Rows are points. The points of each table are mixes of a few directions, plus a little noise. Count the directions of each table, and those that both share. Where both have some left over, give the other angles between the two spaces (their principal angles), to ten degrees, smallest first.

First:
[253 227]
[-197 -181]
[16 12]
[-65 -66]
Second, 7 rows:
[11 33]
[-67 -215]
[66 221]
[-97 -300]
[-62 -179]
[84 258]
[55 171]
Directions: first 1, second 1, shared 0; angles 30

First (7 x 3):
[10 1 7]
[-294 -28 -203]
[414 39 285]
[-151 -14 -104]
[-17 -2 -12]
[202 19 139]
[-164 -16 -113]
Second (4 x 3):
[-254 -23 -176]
[-60 -6 -41]
[360 33 247]
[-43 -4 -31]
Directions: first 1, second 1, shared 1

First:
[621 250 -211 -459 80 267]
[-190 -78 62 142 -17 -84]
[-7 -26 35 69 37 -71]
[-245 -49 16 44 -106 37]
[2 8 -10 -22 -8 22]
[-173 -70 56 120 -29 -63]
[0 -44 51 109 52 -115]
Second (7 x 6):
[102 -124 175 376 244 -439]
[-37 47 -63 -138 -89 160]
[-46 56 -78 -165 -107 194]
[-40 49 -68 -142 -92 167]
[68 -82 118 251 161 -294]
[-60 76 -106 -227 -147 265]
[13 -17 21 50 31 -55]
Directions: first 2, second 1, shared 1

First (10 x 9):
[203 -174 65 -83 32 -157 -2 235 -37]
[-55 -47 342 164 144 141 -104 186 -23]
[346 -250 54 243 -368 208 101 158 7]
[133 103 -98 -114 -40 20 -40 -205 19]
[-174 411 28 -230 -102 -217 52 -38 -5]
[-282 -8 -144 23 76 -72 76 -16 14]
[183 -295 -71 -84 244 -91 -80 58 -35]
[-43 155 -163 50 -25 229 -57 -404 58]
[-206 -34 217 181 142 123 -49 122 -10]
[-112 151 -211 -172 -73 -196 92 -88 4]
Second (7 x 9):
[-121 -3 -81 114 145 -106 -56 -66 -64]
[-75 192 -331 -14 267 -222 201 61 149]
[-283 -184 -10 -86 -209 139 59 -83 -61]
[-216 -167 78 -53 -98 227 216 -122 -262]
[265 -9 271 127 39 57 -184 -16 -152]
[13 7 -13 -56 -73 9 7 39 82]
[415 163 94 -28 -68 -108 -245 194 311]
Directions: first 5, second 4, shared 1; angles 50, 60, 90

First, 8 rows:
[-52 213 60 232 350 123 -95 -118 -90 39 54]
[43 -356 -96 -121 -201 40 14 -155 109 -46 -12]
[-49 -89 -97 -151 -60 -60 -105 -228 142 119 -135]
[-67 -23 -28 68 -233 -83 -143 -95 202 219 67]
[117 71 310 -171 71 -16 214 132 -30 -288 -264]
[-52 168 123 123 -36 162 -116 177 -84 202 200]
[55 204 205 180 -102 -152 152 316 8 -126 60]
[4 -188 -478 -162 211 -9 79 -30 -253 -119 28]
Second:
[-41 -16 109 -6 68 -36 -83 -28 84 21 -98]
[-161 -396 231 17 35 21 -114 -135 153 232 -272]
[151 162 -255 -23 -299 45 27 -166 -291 -226 329]
[3 -66 -145 48 111 84 314 340 8 154 34]
[-19 -162 -54 23 -30 68 126 66 -26 107 -6]
[61 468 89 -37 196 -168 -159 75 112 -225 -7]
[-39 -68 1 26 141 28 151 218 89 131 -72]
[45 77 23 -43 -231 -42 -262 -377 -132 -200 99]
Directions: first 6, second 3, shared 0; angles 30, 30, 80

First (11 x 14):
[-262 -83 130 -70 68 140 -18 212 166 5 225 -238 77 328]
[222 75 -106 42 -41 -116 27 -194 -154 3 -189 204 -54 -254]
[164 107 -49 -115 84 -95 98 -279 -237 63 -107 148 80 -4]
[82 -127 -67 94 -38 8 38 19 80 54 -234 121 -73 -52]
[10 15 -20 86 -83 -16 -70 65 42 -61 22 -4 -76 -166]
[-212 287 183 -350 207 7 2 -133 -247 -39 532 -280 282 353]
[161 -119 -82 -4 52 -18 141 -144 -38 133 -340 209 4 65]
[161 -175 -151 337 -234 -29 -77 153 204 -41 -344 193 -278 -433]
[-72 65 17 104 -119 -4 -145 153 76 -130 180 -106 -91 -207]
[-124 -115 79 -138 149 103 107 22 57 112 4 -81 132 412]
[-131 76 63 10 -42 23 -105 125 46 -96 249 -159 -10 -42]
Second (10 x 14):
[359 113 -163 6 -11 -184 94 -365 -283 51 -328 337 -31 -299]
[-135 -11 110 -248 215 79 128 -78 -65 113 118 -114 218 483]
[229 -84 -167 289 -214 -84 -63 36 85 -46 -336 238 -249 -486]
[-26 -87 15 -36 58 45 63 8 42 68 -69 4 40 169]
[-5 123 -14 120 -146 -54 -159 89 10 -154 164 -56 -112 -334]
[-221 -3 86 91 -100 81 -165 297 197 -133 293 -238 -67 -48]
[46 -96 -13 -74 100 23 128 -95 -22 122 -177 85 69 208]
[-85 120 74 -145 85 2 2 -58 -104 -16 217 -114 117 144]
[-29 -214 3 -6 70 90 111 54 132 129 -203 39 25 264]
[-132 138 68 3 -57 1 -139 112 8 -136 321 -181 -9 -101]
Directions: first 3, second 3, shared 3
